Each row is a point. The last column is the point's height on a tilted bowl or saddle (a function of degree 2), plus a little noise. Count its main directions that bend up, bend down and stay straight.

Points, 16 rows:
[[ 34 -50  51 -58]
 [-35  33  38   4]
 [-41  14  16  -2]
 [ 38  62 -17 -59]
 [ 19  -5 -67  -8]
 [ -4 -62  44 -18]
 [ 40  37   7 -44]
 [-16   3 -64 -31]
 [ 26  15 -10  -4]
 [-56 -66  18 -80]
 [-19 -21 -58 -43]
 [ -2   9  53  18]
 [ 11  -8  -7  11]
 [  3  -8  62  15]
 [-54  24   2 -40]
 [-19  66  49 -35]]
Directions: 0 up, 2 down, 1 straight

Points (17 x 4):
[[  60   41  -39  -61]
 [  36  -31    4  -13]
 [ -27   11   13  -13]
 [  53   -4   24  -16]
 [ -29   72    0  -25]
 [  67   -2  -54  -64]
 [  29   24  -40  -28]
 [ -63   -3  -37  -18]
 [  40  -31   10  -15]
 [   5   18  -21  -11]
 [  26   29   48   26]
 [ -22    8  -24   -8]
 [ -97  -10   35 -107]
 [   8   41   -1   -6]
 [  62   32   21   -9]
 [  24  -10  -66   -5]
 [ -59  -20    5  -28]]
Directions: 1 up, 2 down, 0 straight

Points:
[[ -41   30  -28  -41   36]
 [ -38  -37  -35   46   79]
 [  78  -48   26   -9   43]
 [ -15    7  -19  -12   12]
 [ -55  -25    1  -26   33]
 [   2  -22   58  -16    5]
 [   1   -6   -1  -55   12]
 [  31  -39    0   15   16]
 [  13   11  -11   -1    4]
 [  -9   23   21   12   10]
 [ -43   35   70  -10   19]
 [ -54  -39   52   21   49]
 [  -9   -1   27   36   22]
 [  33  -55  -18    9   23]
 [ -13    6  -43  -25   21]
 [  38   75  -50  -30   39]
 [ -32  -25   31   55   61]
 [ -61    2   36    2   32]
 [ -32   -4  -24   41   51]
 [-121   30   36  -70   74]
 [ -35   40    1  -35   24]
 [ -25  -17  -24    8   29]
 [  90  -11  -12   13   24]]
Directions: 3 up, 0 down, 1 straight

Points, 46 rows:
[[ -23  -19    1  -20  -13  -57   -6]
 [  11    9  -11   31    1  -15    1]
 [ -17   46  -15   20  -22  -37  -18]
 [  33  -15   15  -20   39   26   15]
 [   3   33  -78  -65   94    2   12]
 [  37   31   -3  -13  -10  -99  -41]
 [  12  -21  -21  -39  -40  -38    4]
 [ -45   56    4   32   43  -24   40]
 [  19    8   54   46    4   -1   32]
 [  37   32   91   50   27   -2   85]
 [ -28   -1  -53   -7  -53   31   39]
 [ -50  -44   -2   14  -34   34   -2]
 [  28  -15  -29  -65  -22  -47   -2]
 [  16  -14   37   17   37   -2   23]
 [ -25    7   11    6  -67    3   -2]
 [ -35   35   24   -7  -64   33   -1]
 [ -40   77   35  -31   50   52   84]
 [   4  -10   -8   70  -32  -42   42]
 [ -40   73   32    8   67  -34   41]
 [   2   26   -6  -54  -10  -30  -22]
 [  36    1   46   72  -26   11   60]
 [ -30   21   -5   50   -6   16   32]
 [ -63  -18   10   -4  -60 -106   12]
 [ -25  -13   55   97   28   19   88]
 [   2    0   48  -21    3  -22   -6]
 [  52  -11  -41   49   -5  107   50]
 [ -35   28  -53    1    9   56   58]
 [  58   36  -58  -33  -31  -20  -33]
 [ -26    8   52    4  -20  -46  -28]
 [ -31  -27  -17   50  -65  -72   53]
 [   5   36   -2   27  -30   10   11]
 [ -38   39   10  -41  -60  -67  -49]
 [ -55   -4  -18  -41   27   20   43]
 [ -30  -28   61   38  -66   29  -27]
 [   5  -17  -46   38  -36  -23   15]
 [ -30   21  -13  -22  -32  -43  -24]
 [  29  -25   20   27   38   -2   18]
 [ -28   46   81   48   -8    2    1]
 [  51  -10   23    4   17   38   22]
 [ -32  -11  -39  -46  -11   -8   12]
 [ -12   30   21   -6  -37   -2  -16]
 [ -29    1  -36   25   17    2   21]
 [ -91   29  -10   -2   19   -2   43]
 [ -31  -15   -6  -54   20  -19   15]
 [ -10   -5  -50  -33 -106  -32   72]
 [   6    4   14  -46   49   -6   19]]
Directions: 4 up, 2 down, 0 straight

Points, 43 rows:
[[ -26  -11   27   15  -34    4   -8]
 [ -43  -33   24    8   19   13   15]
 [  78  -33   33   -5  -51   32  -10]
 [  43  -73  -15  -46  -16   67  -86]
 [ -50  -40   -9   50  -26    6   21]
 [ -29   15   12  -32   24   12  -14]
 [  40  -27   13    8   67   18  -22]
 [  46   36  -30  -42 -104  -12   11]
 [ -50  -27  -14   48   60  -18   35]
 [ -35  -44  -15  -20  -71  -14  -22]
 [  43  -51   10  -26   19   30  -50]
 [  42   11  -12  -28   -6  -35   -5]
 [  -8  -23    8    2  -39  -56   -6]
 [  -7   23  -18  -58    4  105  -58]
 [  18  -27    1  -35   11  -56   -1]
 [ -10  -11  -60   39  -20   34   19]
 [  25   29  -21   -8   -7    8  -17]
 [  46   -8   58   59    0  -16   13]
 [  60  -77  -14   -3  -67  -57   65]
 [   5  -30   15    0   -9   32  -16]
 [ -22  -36  -45   17   69   47   21]
 [  -6  -28  -54   -3  -17  -21   -3]
 [  12  -19   20   26  -10   39   -2]
 [  21   35   15   27   -9  -45   32]
 [ -23  -19   37   54  -30  -12    0]
 [  90  -41  -33   -7   23   11  -83]
 [  43  -21    0    5  -39   30  -23]
 [   0   18   22   64   39   41   42]
 [  24  -12  -63    7  -44   -8    8]
 [ -14   50   25  -23  -37   53  -10]
 [ -37   15   -2  -31  -56   34  -41]
 [ -51  -49   57    7    3   93  121]
 [  18  -27  -31   44  -30   78    2]
 [ -41   21  -69   39  -48   31   66]
 [  16   -4   13   18  -20   32   -6]
 [  17  -40  -29  -17   13  -37   -9]
 [  40   61  -17   20   -2   32   20]
 [  92  -29   28   40  -45   18   11]
 [ -12   46   18   -5   -5   29    5]
 [  13  -72   37  -33 -107  -53   27]
 [   5    1   55    2   18  -53    8]
 [  29  -20  -40   52   34   38  -34]
 [ -86  -42   -7   33  -45   22   41]]
Directions: 4 up, 2 down, 0 straight
